Each row of a before or after table is a point. The points were changed in one or more steps. Then noise was added and the rows were shuffled. The steps act on columns, c1 being the first. What was done? A step turns or swaps two columns, mirrors them in a line or flattens them onto one, adds a multiple of one to another, or multiplies or shifts one. Angles are multiples of 10 degrees, from the lower column toward the higher: turns from -170 to 170, lines from 10 to 170 but not 90. Use the fewest steps. Two steps may share a column if one is a turn and the other turns, adds or multiplies; they go together, in the order done. Otherwise the lowest column goes first.
In the rows, 128 means zero.

Before (9 x 2):
[[123 130]
 [186 100]
 [198 112]
 [140 169]
 [159 106]
 [134  92]
 [189  95]
 [139 148]
 [142 169]]
After (9 x 2):
[[ 96  67]
 [148 118]
 [132 131]
 [108  96]
 [112  58]
 [ 99  69]
 [169 113]
 [168 118]
 [ 92 123]]
Steps: turn c1 and c2 by -90 degrees

Before (11 x 3):
[[102 144 126]
 [126 122  98]
 [ 99 161 137]
 [ 91 116  98]
 [ 87 143 144]
 [107 158 149]
 [133 155 121]
 [ 71  29 143]
 [ 88 139 146]
 [234 143 149]
 [128 104 139]]
After (11 x 3):
[[ 88 148 136]
 [ 89 152 132]
 [129 117 153]
 [100 160 115]
 [231 153 134]
 [ 73  60 203]
 [106 165 125]
 [102 138 115]
 [138 145 105]
 [ 91  99 109]
 [127 102 108]]
Steps: turn c2 and c3 by -40 degrees

Before (10 x 4):
[[136 106 167 131]
 [131 105 110 162]
 [133 135 161 137]
 [160  99 105 173]
 [128 133 160 116]
 [136 120 122 135]
 [130 131 163 124]
 [110 126 161 126]
 [140 135 109 140]
 [145 109 103 135]]
After (10 x 4):
[[135 120 110 136]
 [159  98  59 172]
 [140 136  71 140]
 [112 124 227 127]
 [144 109  54 134]
 [132 135 227 135]
 [136 105 245 131]
 [125 134 226 117]
 [130 130 232 124]
 [131 104  75 160]]
Steps: multiply c3 by 3

Before (8 x 6):
[[ 98 155 111 136  88 156]
 [108 103  63 132 102  92]
 [143 153 144 115 119 140]
 [102 106 104 208 128 101]
 [142  81 120 123  53 110]
 [114 132  88 117 121 184]
 [ 93 156 125  70 144 163]
 [ 76 139 117 109 133 185]]
After (8 x 6):
[[ 94  83 103 127 208 101]
 [131 136  86 121 116 183]
 [ 97  78  63 101 132  93]
 [147 178 144 118 116 139]
 [137  34 120  53 122 111]
 [106 182 112  89 136 156]
 [103 182 124 143  69 164]
 [ 93 151 117 133 109 184]]
Steps: add 0.3 times c6 to c1; multiply c2 by 2; swap c4 and c5

Before (9 x 8):
[[130 114 166 131 126 104  40 142]
 [147 189 155 157 140 107 106 111]
 [132 117 161 147 121 162 159 148]
 [149 102 128 115 123 149 120 108]
 [215  97 137 144 147  84 145 168]
 [144 112  11 153 183 115 166 159]
 [152 123  54 124 117 111 145 171]
 [146 136 139 187 105 155 115 111]
 [127 101 147 142 107  89 129 125]]
After (9 x 8):
[[145 118 248 127 183 108 134 117]
 [132 120 101 124 125 157 125 103]
 [132 116  92 125 124 119 134 108]
 [147 101 123 126 126 148 125 147]
 [149 189  96 139 139 112 131 138]
 [153 125 209 127 117 107 130  99]
 [149 146 110 136 105 159 125 142]
 [123 104 112 122 106  85 133 130]
 [216 101 123 121 148  78 137  89]]
Steps: flatten c2 and c4 onto the line at 10 degrees; turn c3 and c8 by -170 degrees; flatten c6 and c7 onto the line at 170 degrees

Before (12 x 9):
[[137 149 175 180  72  80  93 168 127]
 [171  72 118  77  94 135 136  75 186]
 [160 142 122 114  67  60 104 177  89]
 [ 97  47 125 126 121 101 162 111 132]
 [130 121 128 103 177 127 128  83  89]
 [133 156 181 128 165  81 168 168 116]
 [153 162 100  75 171  71 101 176 176]
 [136 155 124  82 129 104 155  86 123]
 [112  76 194 127 148 127 148 189 103]
 [167 126 123 153 156 161 150 115 117]
 [ 90 159 114 173 142 123 135 184 160]
 [ 87 141 183 127  69 130 155 148 167]]
After (12 x 9):
[[123  65  98  73 171 145 111 178  72]
 [174 102 116 171 138 112 133 180 110]
 [118  92 120  85 128 135 142  85 127]
 [118  81 175 176  75 151 101 171 129]
 [120  81 180 130 168 148 158 172 135]
 [157 171 127 128 118 202 153 110 134]
 [177 120 182 126  64 117 150 147 100]
 [105 178 117  83  97 158 138  79  61]
 [136 168 195 126 146 167 147 188 152]
 [ 83  76 128 113  71 169 117 174 155]
 [ 86 148 125 151 154 110 142 119 126]
 [116 128 133 107 175 130 127  82 167]]
Steps: turn c1 and c9 by -160 degrees; turn c2 and c6 by -140 degrees; multiply c7 by 0.7

Before (13 x 11):
[[163 140 185  66 132 119  71 156 183 114 151]
 [129 154  95 132 111 175 147 115 141 150 153]
 [139 120  98 138  98 151 168 175 151 185 159]
 [163 102 152  62 136 144  90 103 137 127  78]
 [109 159 131  34 117 107 135 207 148  89 184]
 [163 113  94 116  81 160 194 160 179 123 129]
 [140  57 141 115 140 135 109 139 138 112 123]
 [121 139 109 121 164 188 165 164 166 155  97]
 [150 151  82 179 127 167 207 147 160 118 133]
 [105  76 177 112  88 141  80 129 157 115  77]
 [118 135  58 120 133 150 173 142 205 142 153]
 [169 151  54 125 112 173 122 178 164 116 134]
 [145  90 152 113  95  67  89 137 139 128  73]]
After (13 x 11):
[[165 112  93 117 130 160 211 163 180 176 131]
 [159 100 153  61 126 142 110 101 137 117  74]
 [170 150  53 123 115 176 141 178 162 144 137]
 [138 121  99 137 192 152 184 177 149 145 157]
 [165 139 184  67 115 118  92 154 182 127 153]
 [119 135  61 119 141 152 190 140 206 121 155]
 [149 149  80 178 114 168 224 151 160 130 134]
 [129 153  94 130 154 176 167 115 144 143 152]
 [145  86 149 114 130  65 109 138 139 158  72]
 [120 139 109 119 147 185 188 164 167  88  99]
 [139  58 137 114 113 136 129 141 139 119 121]
 [105  78 178 112 123 139  98 130 157 165  78]
 [112 156 133  34  91 105 158 203 148 143 186]]
Steps: turn c5 and c10 by -100 degrees; shift c7 by 20

Before (13 x 11):
[[112  80  98  69 123 126 144  65 155 116 191]
 [151 153 126 124  49 102 168 117 117 194 164]
 [119 160 165 115 113 168  94 105 147 126 170]
 [136 119 112 150 136  89 150 104  86  82 211]
 [148  69  98 123 139 195  89 174 191 140 105]
 [141 156 111 128  73 111  98 146  95 114 117]
 [ 88 166 171 133 113 184 181  94 164  86 105]
 [103 138 127  98 136 156 148  79  94 131 196]
 [ 66 117 145 136  59 143 159 141 140 156 135]
 [ 77  71  72 116 162  88 138 139 160 161 158]
 [110 135 189 105 116  95 107 165 107 160 118]
 [134 116  96 120  87 139 161 159 128 125 162]
 [ 71  94 159 113 104 172 164  59 164 158 114]]
After (13 x 11):
[[151  95  79 139  51 139 168 120 131  81 166]
 [102 134 126 174 134 100 148  76 113 128 201]
 [140 118 172 136 132 168 148 105 162 148 210]
 [ 73 179  85 112 105 107 162  59  55 131 117]
 [149 214 135  91 138  99  87 176 100  98 103]
 [ 76 159 143 118 162 191 137 137 100  65 159]
 [110 107  66 157 119 154 108 164 147 154 120]
 [112 168 157 155 122 152 145  63  36 116 191]
 [ 92 123 135 103 116  60 181  95  90 185 107]
 [121 120 102 126 113  77  91 105  95 158 170]
 [144  93 151 150  73 127  96 150 162 126 115]
 [131 148 153 130  86 128 160 163 138 106 161]
 [ 65 144  94 115  62 121 159 140 131 123 135]]
Steps: turn c2 and c6 by -150 degrees; turn c3 and c10 by 130 degrees; turn c4 and c9 by 140 degrees; add 0.5 times c8 to c9

Before (11 x 12):
[[152 138 137 103 137 141 150 152 164  94 114  87]
 [102 135 149 170 140 156 140  80 164 150  95 179]
 [149 139  97 111 122 142 115 167 208  78 151 142]
 [112 144 150 112  98 124 181 135  65 179 124 134]
 [153 125 154 167 100 127 150 158  72 174 110 133]
 [140 142 105 141 180 137 164  80 202 164 131 144]
 [112 120 115 104 164 109  93 148 155 109 148 114]
 [132 107 160 149 126 107 161  98 183 130 162 146]
 [122 152 141 156 111  99 174 122 176 168  92 136]
 [153 149 152 159  68  85 162  97  68 144 117 136]
 [108 137 114 133 110 175  90 147 151 138 143  91]]
After (11 x 12):
[[153 149 149  77   6 103 159  95 186 144 116 136]
 [ 98 136 149 148 149  83 143  79  92 148  95 180]
 [127 152 144  94  96 105 173 120  82 166  93 136]
 [113 120 114 112 198 157  91 152 101 107 149 112]
 [147 140  97 148 115 140 117 166  50  79 149 137]
 [112 145 150 126  67 140 182 136 191 177 127 133]
 [140 138 104 133 231 113 165  82  50 165 128 145]
 [132 108 161 105 126 109 159 100  71 130 162 146]
 [156 125 155 119  73  87 145 161 183 175 111 135]
 [106 138 119 174  90 115  90 145 104 137 144  88]
 [154 135 140 142 145 150 150 152  91  94 117  88]]
Steps: turn c4 and c6 by -100 degrees; multiply c5 by 2; multiply c9 by -1

Before (9 x 14):
[[ 81 100 158 170 190 161 112 152 108 136 138 110 167  90]
 [150 130  28  59 157 115 140 117 164  33 138 108 111  75]
 [ 83 122 126  98 145 190 112 191 107 120 138 138 171 146]
 [105 134 152 158 113 146 138 163 122 107 130  94 159 121]
 [163 100  56 106 146 100 173  69 118  48 159 151 131  93]
 [132 108  73  82 138 106 159  74 157  86  94 152 111  74]
 [109 113 182 128 142 190  86 124  98 122 142  97 144 116]
 [115 142 111 135 180 206 153 140  65 115  88  86 165 122]
 [106 116 150 139 131 163 105 184  53 137 128 112 146  82]]
After (9 x 14):
[[150 131 193  61 159 119 206 116 166  34 139 109 111 109]
 [ 80  95 100 170 188 162 111 152 111 138 140 108 167 114]
 [106 114  97 139 131 161 121 184  49 140 126 113 146 107]
 [132 106 182  81 142 107 162  72 155  87  95 155 113 105]
 [161 100 201 106 146 100 168  70 119  49 156 151 130 114]
 [115 140 161 133 179 207 133 141  69 113  87  83 165 125]
 [ 80 124 116  97 148 190 140 193 105 117 135 137 170 133]
 [109 115  66 126 142 190 102 125 102 124 144  97 142 126]
 [107 135 127 158 115 146 102 161 119 107 128  95 160 126]]
Steps: turn c3 and c7 by -120 degrees; multiply c14 by 0.4

Before (8 x 18):
[[115 142 175 183 121 134 140 110 150 143 118 176 125 120 118 138 137 147]
 [ 97 159 143 124 159 100 120 140 136 107 115 170 134 120 106 123  98 151]
 [ 78 149 168 111 146 142  89 105 142 112 114 149 106 119 110 133 100 150]
 [123 126 176 137 111  89  92 161 174 174 118  87 125 201 116 120 105  86]
 [121 150 173  92 114  89 131 111 134 171 151 174 131 137 122 119 175  96]
 [105 161 102 191 126 110 113 102 140 136 156 131 131 114 122 123 132 130]
 [123 153 134  86 144 111 127 101 146 144 116 150 111 106 200  94 129   7]
 [112 137 134  92 118  92 135 103 158 170 182  53 112 131 115 107 108 139]]
After (8 x 18):
[[114 140 176 184 120 134 141  70 150 143 120 175 126 121 120 137 136 148]
 [115 135 133  94 119  90 134  64 158 171 181  55 112 131 115 107 110 138]
 [124 154 138  86 145 112 124  61 148 144 116 150 111 108 201  92 130   6]
 [121 149 172  93 114  87 130  71 134 171 149 176 132 137 121 120 176  94]
 [ 98 160 142 123 161 101 119 100 134 106 114 172 136 121 106 123  98 151]
 [ 79 148 169 110 147 142  89  66 142 111 115 149 104 117 108 134 100 150]
 [125 125 175 136 114  89  91 121 175 173 117  86 123 200 116 119 102  85]
 [104 162 103 191 126 108 112  63 140 135 155 131 131 114 121 122 132 130]]
Steps: shift c8 by -40
